Rows are points. Any point is a mix of the corners, with weights that add up to 1. It lies inside the corners' shape when no weight is negative. Say inside or outside, and name the corners with a negative weight.

Corners:
(1): [-3.9  0.9]
(2): [ 7.2 -3.1]
(3): [-6.5  5.0]
Points:
[-1.5  1.7] -> inside
[-0.9 -0.7] -> outside (3)
[-0.9  1.6] -> inside
[2.2 0.6] -> outside (1)
[-3.4  0.8] -> inside
[ 4.0 -2.2] -> outside (3)
[ 5.6 -1.4] -> outside (1)

Corners:
(1): [-2.0 -1.4 -0.5 -2.4  1.4  7.3]
(2): [-1.5  1.2  7.7 -3.0 -4.9 -9.5]
(3): [ 3.5  1.5 -3.8 -4.9  3.5  7.2]
(4): [-3.4  0.0 -4.4 -2.4  0.4 -1.4]
(5): [ 2.9 -9.9  5.8 -2.6  1.0 -2.7]
(6): [-0.2  3.6 -2.0 -0.3  6.0  3.8]
(7): [ 1.8 -2.2 -2.6  3.0  0.8  4.1]
Points:
[-0.9 -2.4  0.5 -0.2  0.5  0.9] -> outside (3)
[ 2.2 -0.7 -1.7 -0.7  1.7  2.0] -> outside (1)
[ 0.6  2.0  0.2 -2.2  1.2  2.6] -> outside (4, 5)
[ 0.5 -1.5 -1.4 -1.8  3.2  3.9] -> outside (2)

Corners:
(1): [ 1.6 -1.1  1.8  1.7 -3.7 -5.1  2.3  1.2 -1.2  7.4  4.8]
(2): [-3.0 -0.3 -2.5 -4.1 -3.6 -2.7  1.1 -0.8  0.2  2.9 -0.3]
(3): [ 2.6  1.5  0.0 -3.3 -3.3 -3.3 -1.2  7.3 -1.3  2.8  3.3]
(4): [ 2.9  0.1  1.5 -2.1 -5.5 -6.9 -1.7  4.7  2.5  2.7 -0.5]
(5): [-2.7 -3.2  2.2 -0.3  0.4 -3.9  1.7  5.8  2.7  2.4  3.5]
(6): [ 0.4  2.2 -3.7  2.4  1.4  6.6  4.2 -3.6  1.7  4.8 -7.3]
(7): [-1.5  5.6 -2.6  6.2  3.8  2.7  5.5 -5.1  3.3 -2.6 -5.0]
(8): [ 2.2  6.1  3.2  0.4  2.2  5.5  0.5 -3.9  3.9 -3.6 -4.7]
(9): [ 3.8  1.9  0.4 -2.0 -5.8 -0.8  3.2  1.1  4.4 -1.3  3.0]
(10): [ 8.6 -7.6  0.3 -5.0  2.2 -9.6  3.5  8.3 -3.8 -1.5 -2.5]
(11): [-0.9  0.3 -4.8  7.1  3.8  6.6  1.3 -7.3  5.0 -5.3 -3.2]
(12): [ 0.1  1.3  1.0  4.9 -2.6  4.5  1.6  0.2 -1.9 -2.6 -5.8]
Points:
[ 1.5  0.7 -1.1  0.5 -1.0  0.3  2.1  0.2  1.4  2.8 -3.0] -> inside
[ 2.2  1.1  0.0  1.4 -0.2  1.2  2.1  0.7  1.6  0.4 -2.7] -> outside (2)
[ 0.4  0.6 -1.6  2.1 -0.7  0.8  3.2 -0.3  0.4  1.3 -1.5] -> outside (4, 8)
[ 0.5 -0.6 -2.2  1.4 -0.4  0.7  2.3  1.1  1.2 -0.2 -3.5] -> outside (1, 8)

Corners:
(1): [ 2.1 -1.5  2.8 -0.1 -0.9  0.6  0.6  1.3  3.4 -0.3  3.3  2.2 -1.5  0.4
 -2.7  1.4 -7.3  0.5]
(2): [ 2.1 -1.2  1.1 -1.5  0.9  5.3 -0.3 -1.5 -0.6 -1.7 -2.8 -2.2  0.1 -0.6
  3.2 -1.8 -1.9 -2.1]
(3): [-1.3 -0.3  0.5 -0.8  6.2  3.0  3.2  1.0 -9.4 -0.1  3.6  1.8  1.0 -1.1
  1.5 -3.8  2.6  7.2]
(4): [-0.7  0.2 -1.6  9.8 -1.1  1.3 -1.5 -3.6 -0.7 -0.5 -1.4 -1.2  0.1 -3.4
  1.2 -2.5  0.7  6.6]
(5): [-12.7   1.2  -1.8   5.5  -2.6   0.3   2.0  -3.6   0.6   3.2  -4.5  -1.8
  -2.2   0.8  -1.6  -4.2   5.1   7.2]
(6): [ 1.0  3.1 -2.8 -0.6 -2.4  1.2 -0.2 -3.7  0.3  0.5  1.5  2.7  2.0 -2.5
 -0.8  0.6  3.2  1.1]
(7): [ 1.1 -1.9 -2.4 -1.7 -2.4 -0.8 -3.9 -6.3  1.2  2.6  5.0 -3.4 -1.0 -0.1
 -1.0 -2.3 -2.2  6.8]
(8): [ 10.3  -5.8   3.9  -2.0  23.5   6.4   2.5   1.2   0.7 -11.1 -16.4  -4.0
   5.8  -2.2  -2.5   6.3  -3.6 -22.8]
(9): [ 3.5  3.0  2.0  2.5  4.9  2.2 -0.6 -2.6  1.3 -5.3 -0.3 -2.0 -0.6  2.4
 -2.2 -2.5 -2.1  3.2]
(10): [-2.2  5.5  0.6  0.7 -2.8 -4.6 -0.6 -0.4  2.0  0.0 -3.1 -3.3 -1.6 -5.4
  0.1  4.6  1.4  4.8]
(11): [ 0.6 -0.8 -1.3  1.5 -3.5  1.4 -8.1  2.4  0.0 -0.2 -0.7 -2.6  0.3  0.3
 -0.4 -3.4  1.9  3.6]
(12): [-5.7  1.2  0.5  3.8 -2.0  0.8  2.8 -2.3  0.3 -4.9 -0.9 -0.6  2.1 -0.4
  1.1  5.7  2.7  4.9]
(13): [  5.1  -0.2   0.2   2.1   6.4  -1.5  -2.9   0.3   1.9  -1.8  -1.9  -3.7
   2.2   1.4   2.4  -1.7   0.6 -12.4]
(14): [ 5.0 -2.1 -1.6 -1.2  3.6  3.0 -1.3  0.7 -2.7 -7.7 -0.2 -0.3  2.3  0.7
  1.2 -1.1 -7.7 -2.7]
(15): [ 4.5  0.7  0.8 -3.6  3.1 -3.1 -0.5  1.0  0.8 -0.7 -0.9 -2.9  9.3 -0.2
 -1.4  2.6 -0.3 -6.3]
(16): [ 0.7  3.7 -4.8  1.9 -2.1 -1.0  1.0 -5.7  0.7  1.9 -1.1 -0.5  0.0 -0.2
  0.1  7.5 -1.7  4.1]
(17): [ 1.3  0.4 -3.5  2.0 -2.0 -3.3  1.4  3.8  0.4  0.8  1.1  1.8  1.4  1.3
  2.2 -2.4  2.5  5.4]
(18): [ 2.0 -0.8 -0.5  2.1 -2.1 -2.5  1.0  0.2 -6.4 -0.7 -0.8 -0.2  2.4  1.7
  1.1 -3.9  4.3  0.4]
(19): [ 3.0  0.9  0.6 -1.1  0.3 -1.3 -3.2 -3.2  0.3  3.4  2.6  3.8  0.9  0.4
  2.7 -2.7 -0.5  4.5]
Points:
[ 0.7  1.3  0.7  1.8  2.4  1.5 -0.4 -1.3  0.7 -2.4 -1.9 -1.1  0.7 -1.1
 -0.4  0.8 -1.1  0.7] -> outside (7, 17, 18)
[ 1.5 -0.1 -0.7  2.2  1.6  1.0 -0.7 -1.0 -1.0 -2.3 -0.9 -0.8  1.2 -0.8
  0.6 -0.8 -1.3  1.4] -> inside
[ 1.1 -0.9 -0.7  2.2  2.4 -0.3 -0.6  0.2 -1.2 -1.8 -2.1 -2.1  1.7 -0.6
 -0.1  0.1  0.0 -0.8] -> outside (2, 6, 9, 19)
[ 0.9  0.5 -0.7  1.8  2.0  0.5 -0.4 -1.6 -0.5 -1.7 -1.8 -0.9  1.6 -0.7
  0.8 -0.1  0.6  1.1] -> outside (1)
[ 0.7 -0.1 -0.1  0.8  3.7  1.3  0.6 -0.7 -2.8 -1.0 -0.4 -0.2  1.3 -0.7
  0.6 -0.9  0.6  1.4] -> inside
